Each row is a point. To make a cloud, some directions were put in groups of two or more. Within a group, all points are equally far from the middle, so they leave a hole (a ring in 2 directions, a hollow ball in 3). The other directions are filled evenly. Then the cloud was stretched, turned, moved and blurred a little. Count the holes, and give their numbers of directions, smallest first.

Cloud (20 x 3):
[[-30.4   7.9 -16.3]
 [  9.3   3.7 -13.9]
 [ 11.9  -3.0 -11.8]
 [  9.3  -1.2 -16.2]
 [-12.7  18.5 -12.2]
 [-34.7  -6.0 -12.3]
 [-13.0  14.8 -17.4]
 [ 11.0  -9.3   1.1]
 [-21.6  13.7 -16.5]
 [-35.1  -1.6 -13.9]
 [-10.8 -29.0 -16.0]
 [ -7.6  -8.4  11.3]
 [-21.0   0.9  11.1]
 [  8.0  -6.5  12.3]
 [  3.2 -23.4 -27.5]
 [  5.1   7.8 -15.8]
 [ -5.7  27.5   0.0]
 [ -2.2  25.1  -2.7]
 [-17.1  -1.6  13.0]
 [-24.5   5.4 -28.9]]
Holes: 1 (2)

Cloud (56 x 6):
[[ 19.4  13.4   4.8 -16.3  27.8  11.6]
 [ -9.5  -0.2   3.3 -15.3  13.4 -19.3]
 [  1.9 -13.4  28.7   5.8   2.1   4.3]
 [ 28.7   0.6  10.5   3.3 -15.1  11.8]
 [ 13.4  22.8  17.4  -7.3  26.6  20.3]
 [  0.2 -12.7 -13.2  -2.2   8.1 -28.2]
 [ 11.0  -3.0 -28.1 -10.7  -9.7  -0.1]
 [ 21.4 -18.0   9.0 -28.2   0.0 -17.5]
 [ 17.5  -4.2 -20.2   2.0  17.0 -20.0]
 [-10.9   5.6  -2.4   6.4 -17.1  -4.9]
 [ 28.8  17.9 -19.6  10.8   7.0  -1.1]
 [  7.7 -19.7 -12.4  -5.0  19.2  -8.9]
 [ 23.4  24.5  12.8  -2.4   8.5  26.0]
 [  8.2  23.6  20.1  15.6   2.8 -10.8]
 [  6.9  37.0 -18.0  -8.6  13.4 -10.1]
 [ -0.9  33.7 -23.2 -11.7   3.1  -7.1]
 [ 38.9  15.0  17.6  -0.5  -0.2  -9.9]
 [ -3.6  -6.4 -13.8  -0.9   9.6 -27.8]
 [ 22.3  -1.1  15.6  18.5  18.7  -8.1]
 [ -8.8   5.5 -11.6  -3.4  13.6 -25.3]
 [  6.2  16.6  24.0   5.8  29.8  10.0]
 [ -0.2  23.6 -20.6  22.7  10.5   6.9]
 [ -5.6  39.3 -19.8   7.4  13.7  -3.0]
 [  4.3  31.9 -18.0 -10.3   9.8  15.0]
 [-11.7   4.4   9.6 -14.6  -5.6   4.9]
 [-18.0  10.3  -9.1 -11.9   2.1   5.6]
 [ 18.9   3.1 -18.4  -4.3  11.0  16.8]
 [ 11.3  -8.0 -25.4  -2.0  -6.4 -26.9]
 [ 13.0 -14.1 -16.2  -6.8  14.8   7.4]
 [ -1.1   2.8  -5.0   4.4  29.9  -8.7]
 [ 22.2 -12.7  14.3   8.4 -10.2  13.5]
 [ 12.5   9.1  23.3  17.8  10.7 -12.3]
 [ -5.9  16.4   0.4  -9.1  28.9   9.9]
 [-14.3  18.1 -11.6 -10.3  13.8  11.9]
 [  6.6   2.8  15.3  17.6  19.0  19.3]
 [ 12.3  40.8   3.1   4.6  21.5  -5.3]
 [ 22.9  -4.8  10.1  14.8   6.5  20.6]
 [ -8.5  25.6  -6.1   0.7  21.4  19.9]
 [ 11.7  21.2   1.9  25.1  14.6  -7.5]
 [  5.0  38.9 -16.4  -5.9  15.5  -9.6]
 [  0.5  10.9   8.7  15.2  22.7  20.8]
 [ 14.8 -18.0 -13.3 -18.2  10.4   0.9]
 [ -6.9  20.7 -12.5  -8.0  14.5 -22.1]
 [ 10.7  -2.0 -30.8  -6.1  -4.2   3.0]
 [ 35.1   1.1  33.9 -11.1  11.3   2.6]
 [ -4.4   6.7 -11.7  12.4  19.4  17.1]
 [  2.1  22.9 -15.2 -17.9 -10.0 -13.9]
 [ 23.1  27.3  26.2  -2.1   4.6  -9.9]
 [ 14.1  -6.0  25.3  15.2  19.6   5.5]
 [ 24.6  -8.2   5.7   7.9  20.7  15.2]
 [ 28.4  12.8  15.9  -5.5  14.3  24.1]
 [ 11.3 -24.4 -11.5 -17.0   1.7  -1.0]
 [  5.8  16.8  -7.7 -22.1  14.1 -21.2]
 [ 10.3  16.5  26.8  13.0  11.1 -11.4]
 [  4.0 -13.5 -14.3  -1.5  16.7 -21.7]
 [ 31.7  -6.7  27.1  -7.9   0.2  15.1]]
Holes: 3 (2, 2, 2)

Cloud (85 x 8):
[[ -3.3 -19.7   1.8  15.2   0.1   9.2  14.2  32.2]
 [-22.3  27.9  12.0 -13.1  -1.9  -0.8  -1.6  -3.8]
 [ -2.9  15.1  20.7  16.0  16.5  -2.6   9.3  -8.0]
 [-10.0  26.8  19.5 -25.4   7.3  -4.5  16.7   6.6]
 [  3.3   0.2 -26.6 -11.3  15.3  11.9 -19.5  18.0]
 [-29.1   4.9   0.4   3.9  21.6  12.4  22.8 -15.7]
 [-20.6   7.3 -10.4  -8.2 -14.0   3.6  15.6  34.3]
 [-21.7 -13.6 -36.0 -21.7 -10.5  -4.6  -2.1   1.9]
 [  9.3   7.8   8.5  19.1  -4.7   4.5  22.2   1.0]
 [-19.8 -20.4 -29.5 -11.0  17.6  34.5 -11.5   8.2]
 [-28.5  31.7  -5.7 -29.8   5.4  -4.0   5.1  10.8]
 [-11.6 -41.1  -7.5  17.2  -1.3   3.3  -4.3   6.6]
 [-18.2   4.0 -17.1  11.5  19.6  29.7  -6.7  -7.9]
 [ -3.5  20.2   7.7  -2.3  25.1  -6.3  23.4  10.6]
 [ -8.6 -11.7 -31.4 -12.2   6.3 -11.1   5.4 -16.8]
 [ -1.7  20.9  19.4   1.6  21.7  14.4  19.1 -16.6]
 [-10.5  -0.5 -13.3  15.0  -1.5   4.8  20.4 -15.8]
 [ -8.8  11.2  28.1  13.4   6.6  -6.3   1.7 -12.2]
 [ -2.6   4.8  -4.3  10.3  -3.0   0.2  21.1  30.8]
 [-31.3  -9.7 -29.8  17.3   6.0  18.2   1.7   7.3]
 [-15.7   8.1 -19.5  -3.2  -4.8 -10.7  13.5 -16.7]
 [-16.3  -1.3 -25.6   3.5   9.6   2.2 -28.9  -1.3]
 [ 12.3   9.5  20.5  11.7  11.3 -15.8  19.3  -8.2]
 [-17.0 -36.6  -4.8   0.9  -7.2  16.4 -15.0 -23.9]
 [ -5.1  -5.4 -45.0  -6.4  17.8  -2.0   3.6  11.8]
 [  6.0  13.3 -17.2   7.3   7.7   6.3  10.0 -15.5]
 [ -2.0  -0.9   7.1  13.9   0.0  15.1  29.7 -11.9]
 [ -9.6  22.6  10.1 -20.1   8.3  -8.7   9.9  33.5]
 [  2.6  14.3  23.1  -3.0  24.9   4.5  23.4  -7.3]
 [-18.2  30.0  -2.4 -22.7  -1.5  -3.4   1.1 -12.7]
 [-13.4 -28.8 -21.9  -0.4 -13.3   5.8  -9.8 -17.0]
 [ 16.3   3.7  18.6  -6.2  21.3  -2.6  15.9   0.1]
 [ -9.1  23.9 -28.6  -8.6  14.8   7.3  -3.0  23.6]
 [  0.0  -8.5 -20.8  19.9  -2.7  17.2   3.8 -20.5]
 [-12.5 -31.2  -6.1 -13.6   7.1  18.0   8.0  19.8]
 [ 10.7   7.9  24.4  -0.9  15.2   6.6   5.2   6.7]
 [ -5.8   5.9  14.4 -13.9  -0.7 -25.0   1.9  14.3]
 [ -6.8  25.9   1.8 -13.9  -8.3   4.6 -11.6 -24.7]
 [  3.5  12.8  14.7  -1.2  18.6 -20.1  32.5  -9.0]
 [-12.0 -26.4 -23.0  -5.3  10.5  37.1  -7.5  -4.6]
 [ -5.6  10.4  -2.6  -8.5  -2.8  -1.3  29.9  21.7]
 [ -9.4  10.6  -1.8 -15.5  -9.7  10.0  27.6  -8.1]
 [-15.5  10.7 -13.2 -21.2 -15.5  -2.2  11.9 -17.5]
 [ -7.2 -32.9  -6.3   0.3   0.8  22.2  -6.5  26.5]
 [-24.9  -7.8  21.3   2.0 -11.1   2.1  17.8 -15.7]
 [ -6.9  -0.7  25.6  25.8  11.2  19.9  11.3 -19.8]
 [  2.8   7.1   1.7  13.4   1.2   0.7  30.2 -13.2]
 [ 21.8 -13.2 -11.7   5.2  10.6   6.8   2.6 -34.3]
 [-28.4   8.7  -6.7   1.7  26.6   8.0  17.1  24.8]
 [-18.5  -4.9 -36.2 -26.4 -10.1   5.6   0.6  11.0]
 [-39.9  13.8 -24.8 -20.2   4.5  18.7 -16.1  26.0]
 [-25.0 -11.7 -13.5 -12.3 -15.1  17.2   2.0 -32.3]
 [  7.1   4.6  26.4  -2.5 -11.0 -21.5   2.3  -4.6]
 [ -2.5 -23.0   5.7   5.5  20.6  11.0  -8.7 -30.5]
 [-20.7  18.7   3.9 -10.6  17.1  12.7  11.8  22.2]
 [-24.1  -4.4   5.1  17.8   1.4  13.9  15.4 -23.1]
 [ -5.0   7.3 -26.6   5.4  21.0  17.4 -17.1   2.2]
 [ -5.6 -19.9 -43.0  -3.3   4.5  15.6  -1.2  19.7]
 [  2.1 -15.0  -6.6  -2.6  13.6 -23.9  21.4  13.2]
 [-15.6  -7.2  15.1 -21.8  10.4  -8.0   0.4  -6.3]
 [ -5.4   9.2  18.9 -11.3 -17.5 -18.8  22.3  -2.5]
 [-18.7 -21.9 -32.0 -18.2 -14.4   5.7 -10.6  11.3]
 [ -2.6  21.6  -9.8 -15.6 -12.1   3.7  -0.9  -6.5]
 [-29.7  -8.7   7.7 -25.7   9.7  -5.6   2.9  19.4]
 [ -4.3  -5.5  -5.7 -23.6   4.4  -8.3 -11.7 -16.5]
 [-12.9  13.2 -11.8  -2.6 -16.1  -9.3   1.2 -11.8]
 [-10.6  32.7  10.9 -16.5  -5.3  -8.4   4.3   9.0]
 [-21.0  -1.7 -10.6  18.9 -12.6  -0.7   8.3   0.2]
 [-38.1  12.3 -22.3 -26.7   7.2  10.5 -12.3   2.0]
 [-21.0  -4.1 -17.0  10.8   6.8  17.4  22.2   1.6]
 [-31.0  -7.7  13.5  -5.5  -9.4  -1.8  20.9  -4.0]
 [ 14.6 -17.7 -14.5 -15.6   3.5   8.2   6.6  -5.0]
 [-18.6  24.1  12.3 -17.9   1.4  -8.2   1.4  29.2]
 [-15.4 -23.2 -18.9  -9.1 -17.6  22.0 -15.4  -9.2]
 [-28.2   6.8 -34.7  -5.2  26.6   4.5  -5.6   2.6]
 [-25.4 -14.1   1.8  12.7   0.2  -4.4  22.5  10.4]
 [ -0.5   0.4 -10.3 -31.6  14.7  13.0  -7.2 -14.3]
 [-20.8  -1.5   0.1 -22.6   7.5 -16.3  -8.9  36.5]
 [-36.3   4.7 -14.0   3.8  -2.9  15.9 -24.0  -3.3]
 [-18.4 -14.8  14.3  10.4  17.8   3.6  14.3  -1.8]
 [ -1.2 -17.0 -17.4 -10.0  -5.5 -11.3  -6.0 -15.1]
 [-37.5   8.8   0.6   5.3   4.1   4.9  -0.4  -0.6]
 [-17.2 -29.1 -16.5  -4.6 -11.7  13.1  -6.9 -29.7]
 [ 18.7  -1.1 -12.8  -1.2  16.6  12.5  -1.4 -32.3]
 [ -2.7 -27.5   8.2  13.0   9.2  16.2  15.0   9.0]]
Holes: 3 (2, 2, 2)
